Rows are points. Each copy is the shape, with its points in the same order, stretched, turned, moved and blurred by noise. Is it also mirrored, or only turned?

Shape (5 x 2):
[[-5.7  2.9]
 [ 2.7  0.0]
 [ 5.6  2.1]
 [-5.6 -6.8]
 [-3.6  2.1]]
Copy 1 (5 x 2):
[[-0.6 -6.9]
 [ 0.1  2.6]
 [ 2.6  4.9]
 [-8.5 -3.6]
 [-0.8 -4.6]]
Copy 1 is: mirrored
Copy 2 (5 x 2):
[[ -3.7  -4.0]
 [  4.2   0.4]
 [  4.5   3.0]
 [  3.1 -10.5]
 [ -1.6  -2.6]]
Copy 2 is: only turned
Copy 3 (5 x 2):
[[-5.2  1.3]
 [ 3.0  1.9]
 [ 4.1  5.1]
 [ 0.6 -7.6]
 [-2.8  0.6]]
Copy 3 is: only turned

Shape (10 x 4):
[[ 8.1 -6.4 -1.1  2.4]
 [-2.6  0.2  3.5  5.4]
 [-9.5 -4.7  1.2  1.9]
 [-6.4 -5.4  0.9  3.1]
 [ 7.3  6.0  5.1 -0.9]
 [-4.3 -0.3 -0.3 -0.3]
 [ 0.0 -5.3  5.9  0.8]
 [ 6.1  1.5  3.3 -1.0]
 [-1.2  3.3 -1.6 -1.6]
 [ 3.4 -6.7 -1.3  0.1]]
Copy 1:
[[ 8.3 -3.8  1.6 -0.3]
 [-3.0  4.3 -1.2  5.6]
 [-7.2 -2.7 -1.9  7.6]
 [-4.0 -2.5 -1.5  7.2]
 [ 1.0  7.3  5.4 -4.4]
 [-5.5 -0.7 -0.7  1.6]
 [-0.6 -1.4  5.6  4.9]
 [ 1.6  3.0  4.2 -3.0]
 [-4.2  1.9 -1.4 -2.7]
 [ 3.5 -5.1  0.9  0.8]]
Copy 1 is: only turned
Copy 2 (10 x 4):
[[ 4.0 -6.7 -8.6 -2.3]
 [-1.3 -2.9  1.5  6.5]
 [-9.7 -3.7  3.6 -0.4]
 [-6.8 -4.7  1.3  0.1]
 [ 7.3  4.9 -3.7  4.4]
 [-3.0  0.1  2.9 -2.0]
 [-3.1 -0.5 -6.5  0.8]
 [ 5.0  2.3 -4.9  1.4]
 [ 0.7  1.6  3.2 -1.0]
 [-0.4 -5.1 -5.7 -4.0]]
Copy 2 is: mirrored
Copy 3 (10 x 4):
[[ 0.4 -4.3  6.7 -0.5]
 [ 3.6  2.9  0.4  6.4]
 [ 2.1 -4.9 -4.6 11.4]
 [ 1.2 -4.4 -2.2 10.0]
 [ 8.7  5.7  2.4 -4.4]
 [ 2.1 -2.6 -4.5  5.4]
 [ 7.1 -3.7  3.1  5.6]
 [ 6.5  1.1  2.6 -2.6]
 [ 2.1 -0.1 -5.0  1.0]
 [ 0.6 -7.1  2.9  1.6]]
Copy 3 is: mirrored

Shape, 9 rows:
[[  1.7  -1.8  -4.0   2.8 -12.2   0.6]
 [  3.6   6.7  -3.4  -2.4  -1.9   3.6]
 [  2.4  -3.3  -4.6   3.1   2.1   0.0]
 [  4.0   2.5  -3.4   2.8  -9.0   0.0]
 [ -3.3   2.6  -5.1   1.7   0.4   2.2]
 [ -6.8   0.1   9.2  -5.8   3.0   3.0]
 [  1.0  -2.3  -1.6  -5.7   0.9  -1.3]
 [  1.2  -0.7  -1.1   1.3  -6.1  -6.5]
 [  2.0   1.2   1.0  -0.3   2.8   3.5]]
Copy 1, 9 rows:
[[ -4.1  -5.1  -3.0   4.8 -11.2  -0.6]
 [  4.8  -6.3   1.6   4.7   0.2  -4.1]
 [  3.6  -2.0  -6.6   4.1   0.9   2.4]
 [  0.4  -4.6  -1.8   6.5  -7.4  -2.6]
 [ -1.2  -3.1  -1.8   6.6   2.3  -2.6]
 [ -1.9   0.5  10.6  -6.1   5.3   0.5]
 [  1.1  -3.2  -4.0  -2.5   2.7  -2.7]
 [  1.5   2.7  -4.7   2.7  -6.9  -3.4]
 [  4.8  -3.6   1.0  -0.2   2.7   1.8]]
Copy 1 is: mirrored
Copy 2, 9 rows:
[[ -1.9  -1.7   3.4   8.4 -12.0  -3.3]
 [  8.5   5.0  -2.7   3.4  -3.8  -0.1]
 [  0.6  -4.3  -3.6   5.6  -0.1   2.8]
 [  0.8   1.6   2.0   9.1  -7.7  -2.7]
 [ -0.4   2.6  -3.9   2.0  -3.0   4.1]
 [  3.0   0.2   3.8 -13.4   0.8  -2.3]
 [  3.8  -3.1  -4.8  -2.7  -1.6  -3.7]
 [ -3.0  -0.2   0.5   5.1  -3.2  -6.4]
 [  5.9  -0.2   0.0  -0.1   0.6   1.7]]
Copy 2 is: only turned
Copy 3:
[[ 1.2  4.5 -9.0  3.5 -7.9 -5.5]
 [-1.0  6.3 -1.7 -0.6 -4.9  7.9]
 [-4.8  1.2 -3.3  5.2  2.9 -0.5]
 [ 1.1  8.0 -6.2  4.3 -6.9 -1.7]
 [-4.2  3.7 -2.3 -3.3  1.1  1.3]
 [ 1.9 -7.4  9.9 -6.2 -2.4  1.6]
 [-5.8 -2.7  0.6  2.3 -5.2  2.4]
 [-4.6  5.3 -0.6  4.6 -6.0 -5.6]
 [-0.5  0.1  1.9  1.3 -0.2  4.9]]
Copy 3 is: mirrored

Shape (12 x 9):
[[  6.8   1.2   4.1  -4.5  -0.9  -6.5   1.9   5.2   2.3]
 [ -3.7   3.9  -2.6  -3.5  -2.0  -0.3  -0.1   3.1  -3.5]
 [  6.1   1.1   7.1  -3.6   2.1   0.2  -3.8   4.6   0.7]
 [  2.4   5.8   0.0   3.3  -1.2   1.1   2.4   0.0  -4.9]
 [ -6.0  -0.3  -0.4   2.2   0.3  -1.9   4.2  -1.3  -4.2]
 [  2.8  -5.4  -1.3  -4.2   7.0   7.0   5.7  -0.7   3.3]
 [  0.5   5.4  -4.8  -1.5  -0.4  -5.5   0.0  -2.0  -5.2]
 [ -1.1  -6.2   0.7  -0.7  -1.4  10.3   2.4  -2.8   0.3]
 [  5.8  -6.8  -0.9  -2.5  -1.3   8.1   4.9  -2.0   5.4]
 [  0.8   1.2  -0.8   1.7  -0.1  -3.5  -4.2  -0.9  -2.0]
 [  0.7  -4.6   3.7  -6.1   1.0   8.4   4.9  -6.9   1.9]
 [ -1.5  -0.5  -0.6  -1.5  -1.3  -3.2  -0.4   1.4 -12.4]]
Copy 1, 12 rows:
[[ -1.1  -6.7  -4.3   1.7   2.4  -5.7  -4.6   7.9  -3.9]
 [ -3.4   0.7  -1.6  -5.3  -4.3   0.1   4.8   4.5  -3.5]
 [ -5.0  -3.9   2.1   2.5   4.3  -3.2  -4.3   2.8  -6.0]
 [  2.9   3.0   2.3   3.0  -6.7   1.5   0.1   5.5  -5.9]
 [  0.8   2.4  -0.8   1.5  -5.0  -3.5   8.8   0.7  -3.5]
 [  9.1   2.2  -4.8   1.1   9.6   0.0   2.7  -0.7  -1.9]
 [ -0.2   3.5  -5.8  -1.7  -7.7  -0.6  -0.8   3.4  -4.6]
 [  9.2   0.1   5.5  -0.5   2.6   0.3   8.4  -5.0  -0.3]
 [ 13.0  -2.9   0.1   0.2   6.5   1.7   1.4  -2.6   2.2]
 [ -2.1   0.2  -1.3   3.5  -5.5  -0.7   0.8  -0.9  -1.8]
 [  9.6   2.6   4.6  -1.7   7.1  -5.1   2.9  -5.4  -1.1]
 [ -2.3   1.1  -1.1  -2.4  -6.2  -2.7   3.7  -2.4 -13.9]]
Copy 1 is: only turned
Copy 2, 12 rows:
[[  2.1  -2.2   4.1   0.9  -6.7  -2.9   3.1   7.5  -1.4]
 [ -3.5  -0.7  -0.5  -5.3   0.7   2.5  -1.6   4.7  -3.8]
 [  4.6  -6.9   6.8   1.3   1.9  -0.7   2.9   6.1  -4.1]
 [ -0.7  -1.7  -1.5   2.2  -1.4   5.0   2.4   3.4  -9.0]
 [ -7.5  -3.6  -1.1  -2.1  -2.6   3.3   2.0  -3.0  -3.8]
 [  4.1  -4.4   0.7  -1.8   2.3   6.1  12.3  -4.0   2.2]
 [ -3.1   2.9  -4.6  -3.6  -2.2  -2.7  -0.2   2.5  -7.9]
 [  3.5  -4.8   3.8  -1.0   2.6  10.2   5.1  -6.5  -1.1]
 [  8.2  -0.5   3.3   1.5  -1.2   8.3   8.1  -5.4   1.9]
 [ -0.4  -2.5  -1.3  -0.1  -0.7  -2.8  -1.2   1.1  -4.9]
 [  3.3  -0.9   7.1  -1.5   3.0   6.9  10.7  -7.3  -2.6]
 [ -2.7  -5.0  -0.6  -8.4  -4.6   0.1  -1.9   0.0 -10.8]]
Copy 2 is: only turned
